Each wall is flat, endless, passes through zero and stands at right angles to its row. A trip goes straight from one point to another. List the walls that it crosses, first one first.

Walls:
(1): [0.33 0.30]
(2): [-0.14  0.57]
(3): [ 0.11 -0.46]
(4): [0.10 0.41]
Trips:
[ 0.35 -0.51] to [-0.66 -0.37] => none
[0.06 0.42] to [-0.02  0.64] => none
[-0.02 -0.45] to [-0.64 -0.43] => none

Walls:
(1): [0.42 0.25 0.12 0.24]
(2): [ 0.05 -0.32 -0.27 -0.04]
(3): [-0.04  0.42  0.09 -0.72]
(4): [ 0.01 -0.20  0.56  0.53]
Trips:
[-0.08  0.19 -0.14  0.88] to [ 0.51 -0.55  0.30 -0.13] => 2
[-0.49  0.65 -0.06  0.17] to [ 0.03  0.42  0.51 -0.25] => 1, 4
[ 0.05 -0.06  0.66  0.16] to [ 0.55 -0.57  0.00  0.38] => 2
[-0.50 -0.28  0.21 -0.39] to [ 0.00 -0.51 -0.08  0.39] => 4, 3
[-0.28 -0.39 -0.30 -0.16] to [-0.77  0.01  0.49  0.84] => 4, 2
[ 0.30  0.37 -0.53 -0.07] to [-0.37 -0.27  0.25 -0.27] => 1, 4
[-0.46  0.09 -1.05  0.15] to [ 0.12 -0.57 -0.41  0.15] => none
[-0.14  0.44 -0.09  0.37] to [ 0.00 -0.39 -0.38 -0.59] => 4, 3, 1, 2
[ 0.29  0.33 -0.26  0.10] to [ 0.07 -0.74  0.28 -0.24] => 2, 3, 4, 1

Walls:
(1): [-0.35  0.27 -0.58 -0.29  0.11 -0.06 -0.28  0.19]
(2): [-0.27 -0.37  0.42 -0.29  0.62 -0.51  0.60 -0.60]
(3): [ 0.09  0.14 -0.25 -0.14  0.38 -0.29 -0.25  0.07]
(4): [-0.11 -0.09 -0.89 -0.26 -0.27  0.14  0.00 -0.49]
(5): [ 0.91  0.31  0.24 -0.57 -0.14 -0.23 -0.53 -0.03]
Trips:
[-0.16  0.25 -0.29  0.99 -0.49 -0.26  0.49  0.58] to [ 0.86  0.32  0.20 -0.36  0.02 -0.18 -0.17 -0.13] => 5, 3
[-0.09  0.31 -0.37  0.25  0.25  0.31  0.14 -0.30] to [ 0.31  0.36  0.51 -0.32  0.38  0.62  0.50 -0.08] => 2, 3, 1, 4, 5
[-0.18  0.30  0.22 -0.50 -0.29 -1.11  0.05 -0.16] to [ 0.37 -0.02  0.19 -0.25 -0.27  0.27 -0.28  0.29] => 2, 1, 3
[ 0.29 -0.04 -0.08 -0.40  0.37 -0.19  0.11 -0.06] to [ 0.21 -0.21 -0.20  0.16  0.69  0.04  0.82 -0.38] => 1, 5
[-0.02  0.25  0.63 -0.20 -0.36  0.25 -0.83 -0.10] to [ 0.11 -0.01  0.51  0.04  0.91 -0.21 -0.14 -0.12] => 3, 2

Walls:
(1): [-0.06  0.49 -0.31  0.53  0.39  0.03 -0.09 -0.58  0.56]
(2): [ 0.93  0.56  0.03 -0.29  0.37 -0.34 -0.17  0.19  0.44]
(3): [ 0.37  0.17  0.50  0.34  0.15  0.06 -0.23 -0.27  0.44]
(4): [-0.11 -0.63 -0.71 -0.21 -0.03  0.20 -0.14 -0.05  0.40]
(5): [ 0.49  0.15  0.77 -0.02 -0.07 -0.15  0.22  0.68 -0.06]
Trips:
[-0.02 -0.56  0.46 -0.91  0.16 -0.03  0.32 -0.32 -0.32] to [ 0.14 -0.51  0.13  0.73 -0.21  0.11 -0.08  0.90 -0.25] => 4
[-0.52 -0.44 -0.13 -0.49 -0.39 -0.45  0.23 -0.02  0.23] to [-0.61 -0.16  0.42 -0.06  0.08  0.51  0.11 -0.34 -0.31] => 4
[-0.19 -0.33 -0.14  0.07  0.14 -0.33  0.19  0.11  0.09] to [ 0.47 -0.08 -0.82  0.34  0.14 -0.22  0.85  0.25 -0.26] => 2, 1
[ 0.95  0.30 -0.27 -0.60 -0.55  0.02  0.24  0.10 -0.84] to [-0.01  0.62 -0.31  0.25 -0.10 -0.33 -0.30 -0.07 -0.05] => 1, 5, 3
[ 0.19 -0.42 -0.42  0.26  0.26 -0.32  0.04  0.36  0.44] to [ 0.08 -0.23  0.01  0.47 -0.23 -0.15 -0.02  0.50 -0.46] => 5, 1, 2, 4
[-0.49 -0.12  0.12  0.01 -0.32  0.42 -0.10 -0.09 -0.55] to [-0.27  0.35  0.02  0.13  0.09 -0.42 -0.28 -0.60 -0.22] => 1, 3

Walls:
(1): [ 0.25 -0.22 -0.84 -0.46  0.15 -0.31  0.00  0.26 -0.16  1.12  0.21 -0.43]
(2): [-0.45  0.08 -0.09  0.03  0.67  0.39 -0.39  0.12  0.09 -0.29  0.71  0.50]
(3): [-0.15  0.18 -0.16  0.13  0.89  0.37  0.27 -0.35 -0.56  0.13  0.19 -0.14]
(4): [-0.03 -0.13  0.64  0.13 -0.85  0.55 -0.20  0.23 -0.30 -0.22  0.70  0.59]
(5): [-0.09 -0.70  0.24  0.37 -0.48  0.24  0.61  0.05  0.01 -0.08 -0.16 -0.05]
Trips:
[ 0.49  0.65  0.04  0.07 -0.14 -0.35 -0.11 -0.03 -0.08  0.20  0.49  0.55] to [ 0.02 -0.09  0.10 -0.42 -0.44 -0.41  0.19  0.40  0.41  0.31 -0.59 -0.45] => 2, 4, 5
[ 0.44  0.04  0.13 -1.36  0.06 -0.88  0.03  0.35  0.48 -0.05 -0.25 -0.35] to [ 0.10  0.10  0.11 -0.48  0.09 -0.69 -0.28  0.26  0.19 -0.08 -0.63  0.15] => none
[-0.31  0.28  0.10 -0.44 -0.29  0.17  0.07 -0.59  0.22  0.09  0.11  0.57] to [-0.74  0.48  0.38 -0.16  0.00 -0.18  0.63  0.12 -0.04  0.24 -0.02  0.22] => 3, 5
[-0.41  0.41 -0.50  0.68  0.60  0.30 -0.28 -0.32 -0.14  0.04  0.54 -0.40] to [-0.10  0.55 -0.17 -0.23 -0.16  0.60  0.05  0.30  0.07  0.02 -0.08  0.06] => 4, 1
[-0.54 -0.41  0.66  0.22  0.49 -0.05 -0.39 -0.16  0.53  0.14  0.38 -0.26] to [-0.58  0.29  0.29  0.43  0.57  0.48  0.20  0.69  0.38 -0.25 -0.44 -0.57] => 4

Walls:
(1): [-0.52  0.06  0.05  0.21 -0.09 -0.09 -0.08 -0.34  0.44  0.35  0.27 -0.68
  0.65 -0.08 -0.15 -0.06 -0.18  0.09]
(2): [ 0.28 -0.14  0.20  0.63 -0.04  0.65  0.69  0.28  0.42  0.53  0.16 -0.13
  0.20  0.46 -0.66 -0.02  0.74  0.22]
(3): [-0.20 -0.56 -0.02  0.21  0.01 -0.13  0.89  0.19 -0.08  0.33 -0.14 -0.01
  0.01 -0.36 -0.13 -0.03 -0.71  0.51]
(4): [-0.31 -0.05  0.22 -0.16  0.19  0.36 -0.36  0.19 -0.37  0.62 -0.03 -0.13
  0.22 -0.06  0.36  0.29  0.25  1.10]
(5): [ 0.36  0.32 -0.05  0.34 -0.53 -0.05 -0.11 -0.24  0.16 -0.49  0.18 -0.33
  0.20 -0.21 -0.37 -0.20 -0.44 -0.22]
(6): [-0.22 -0.13  0.02  0.04 -0.32 -0.45 -0.39  0.23  0.12  0.82  0.42  0.34
  0.18  0.65  0.54 -0.61  0.24  0.76]
(7): [ 0.08 -0.16  0.07 -1.22 -0.34  0.03 -0.03 -0.14  0.34  0.88  0.83  0.38
  0.74 -0.51 -0.37  0.13  0.12  0.39]
(8): [-0.58 -0.47  0.56 -0.12 -0.13 -1.06  0.85  0.60 -0.29  0.60 -0.33 -0.74
 -0.03  0.25 -0.11 -0.44  0.30 -0.50]
(9): [-0.18 -0.44  0.15  0.22  0.19 -0.31 -0.53  0.12  0.38 -0.08 -0.21  0.19
  0.46  0.24  0.04  0.05 -0.41 -0.69]
Trips:
[ 0.42 -0.35  0.12  0.24 -0.04 -0.35  0.11  0.09  0.53  0.31 -0.24 -0.15
 -0.66 -0.03  0.57  0.61  0.19  0.01] to [-0.11 -0.61 -0.49 -0.26  0.37  0.15 -0.13  0.67  0.28  0.05  0.16 -0.52
 -0.08 -0.42 -0.06  0.18 -0.50 -0.05] => 6, 2, 1, 7
[ 0.16  0.41 -0.17  0.15 -0.14  0.12 -0.39 -0.10 -0.25 -0.10  0.14  0.21
 -0.52  0.37  0.60 -0.08 -0.40 -0.58] to [ 0.15  0.07 -0.15  0.57  0.45  0.23 -0.45  0.36 -0.58 -0.02  0.04  0.10
 -0.21 -0.21  0.38  0.10  0.22  0.34] => 5, 4, 9
[ 0.66 -0.34 -0.48  0.08  0.25  0.57  0.42  0.11 -0.07  0.10 -0.31  0.69
 -0.15  0.09 -0.29  0.57  0.51  0.42] to [-0.32  0.19 -0.47  0.11  0.17  0.01  0.42 -0.10  0.27  0.12  0.32  0.71
  0.05  0.14  0.07  0.53 -0.44 -0.26] => 4, 9, 2
[ 0.09 -0.01 -0.40  0.66 -0.16 -0.36 -0.03 -0.32  0.16 -0.15 -0.17 -0.01
 -0.76  0.31  0.62 -0.02 -0.29 -0.75] to [ 0.11  0.35  0.12  0.52 -0.45  0.01 -0.28  0.17  0.13 -0.41  0.39  0.02
 -0.06  0.29 -0.08  0.19  0.36  0.12] => 8, 6, 2, 9
[ 0.44  0.84  0.35  0.12 -0.13 -0.29  0.16  1.33  0.05 -0.45 -0.26 -0.01
 -0.14  0.29  0.69 -0.37  1.09  0.12] to [-0.15  0.07 -0.17  0.46  0.35 -0.16 -0.36 -0.16 -0.33  0.99  0.42 -0.22
 -0.32  0.43  0.59 -0.01  0.05  0.17] => 1
[-0.61  0.92  0.40  0.44 -0.10 -0.27 -0.13 -0.23 -0.03 -0.23 -0.15 -0.48
  0.22 -0.38 -0.32  0.22 -0.54 -0.50] to [ 0.09  0.13  0.35  0.13  0.14 -0.18 -0.26 -0.28  0.13 -0.01 -0.16 -0.36
 -0.04 -0.07 -0.50  0.29  0.31 -0.64] => 2
[-0.23  0.02 -0.10  0.23  0.48 -0.03  0.23  0.51 -0.18 -0.06  0.31 -0.29
  0.62  0.52 -0.04 -0.28  0.09  0.54] to [-0.02  0.41  0.30 -0.53  0.15  0.14  0.09  0.38  0.11 -0.31 -0.78  0.43
  0.46 -0.16  0.15 -0.11  0.43 -0.25] => 9, 3, 1, 7, 6, 2, 4
[ 0.53 -1.18  0.20 -0.72 -0.62  0.30 -0.20 -0.22 -0.68 -0.34  0.23  0.07
 -0.57  0.71  0.04 -0.10  0.00 -0.17] to [-0.32 -0.04 -0.51 -0.21  0.35  0.01 -0.58 -0.01 -0.41 -0.33 -0.15  0.90
  0.19  0.05 -0.52  0.63 -0.01 -0.41] => 8, 9, 6

Walls:
(1): [ 0.51  0.29 -0.56  0.04 -0.54  0.06 -0.33  0.04  0.07 -0.25  0.35  0.80
  0.24 -0.24 -0.42  0.60  0.14 -0.52  0.11 -0.04  0.28  0.15  0.57 -0.04]
(2): [-0.70 -0.40  0.44 -0.34  0.06  0.53  0.29 -0.19 -0.49  0.15  0.22  0.49
 -0.25 -0.05  0.25 -0.23 -0.06 -0.08 -0.81 -0.07 -0.29  0.11 -0.70  0.15]
(3): [ 0.32 -0.44 -0.07 -0.15  0.01  0.50 -0.30  0.54  0.12  0.43 -0.34 -0.56
 -0.14 -0.21 -0.31 -0.01 -0.27 -0.17 -0.14 -0.01  0.02 -0.57 -0.50 -0.10]
(4): [ 0.35 -0.39  0.84 -0.16 -0.18  0.01 -0.17  0.11  0.17 -0.02 -0.17  0.10
 -0.06 -0.18  0.07  0.34  0.11 -0.24  0.71  0.12  0.13  0.48  0.30  0.91]
(5): [-0.11  0.28 -0.09  0.05  0.54 -0.49 -0.43 -0.30 -0.29  0.33 -0.48  0.13
 -0.14 -0.30 -0.67 -0.53 -0.10 -0.34 -0.74  0.07 -0.35  0.14  0.10 -0.28]
(6): [-0.49  0.50  0.54  0.45 -0.20 -0.43  0.15 -0.16 -0.66 -0.08 -0.14 -0.85
 -0.10  0.30 -0.57 -0.50  0.45  0.72 -0.39 -0.12  0.20  0.99 -0.23 -0.01]
(7): [ 0.02  0.61 -0.33 -0.01 -0.09 -0.41 -0.17 -0.16  0.14 -0.17 -0.27 -0.20
  0.69 -0.09  0.05  0.32  0.60 -0.19  0.13 -0.52 -0.22  0.29  0.47 -0.15]
(8): [-0.37  0.00 -0.67  0.72  0.51  0.28 -0.32  0.11  0.10 -0.09  0.33  0.58
 -0.40  0.40  0.59 -0.61 -0.48  0.21  0.02 -0.25  0.52  0.07 -0.17 -0.99]
(9): [-0.26 -0.23  0.11 -0.09  0.28  0.05  0.07 -0.50 -0.06  0.17  0.15 -0.18
  0.78  0.06  0.23 -0.13  0.23 -0.52  0.23 -0.56 -0.27 -0.25  0.62  0.12]
(10): [ 0.43  0.09 -0.10 -0.09 -0.30 -0.39  0.93  0.74 -0.14  0.29 -0.76 -0.54
  0.41  0.06  0.35 -0.39 -0.42  0.46 -0.31  0.11 -0.48 -0.28  0.06 -0.07]
Trips:
[-0.32  0.06 -0.57 -0.86  0.65 -0.20  0.10  0.07 -0.55 -0.32 -0.05  0.09
 -0.17  0.10 -0.26  0.49 -0.29 -0.26 -0.08 -0.71  0.26  0.23 -0.62 -0.19] to [ 0.62  0.04 -0.53  0.63  0.37  0.12  0.00  0.02  0.44  0.04  0.38 -0.70
 -0.07 -0.13  0.36 -0.05  0.04 -0.12 -0.02  0.07  0.00 -0.65 -0.06 -1.00] => 1, 2, 10, 5, 9
[ 0.57  0.00 -0.03 -0.33 -0.04  0.10 -0.81 -0.52  0.74 -0.09  0.05  0.40
  0.14  0.59 -0.59 -0.16 -0.01 -0.67 -0.13 -0.20  0.27  0.66 -0.46  0.07] to [ 0.07 -0.01 -0.82 -0.10  0.94 -0.04 -0.49  0.23 -0.43 -0.03 -0.62  0.39
 -0.35  0.14  0.06 -0.19  0.14  0.20  0.04 -0.19 -0.35 -0.14  1.08  0.21] => 9, 3, 4, 10
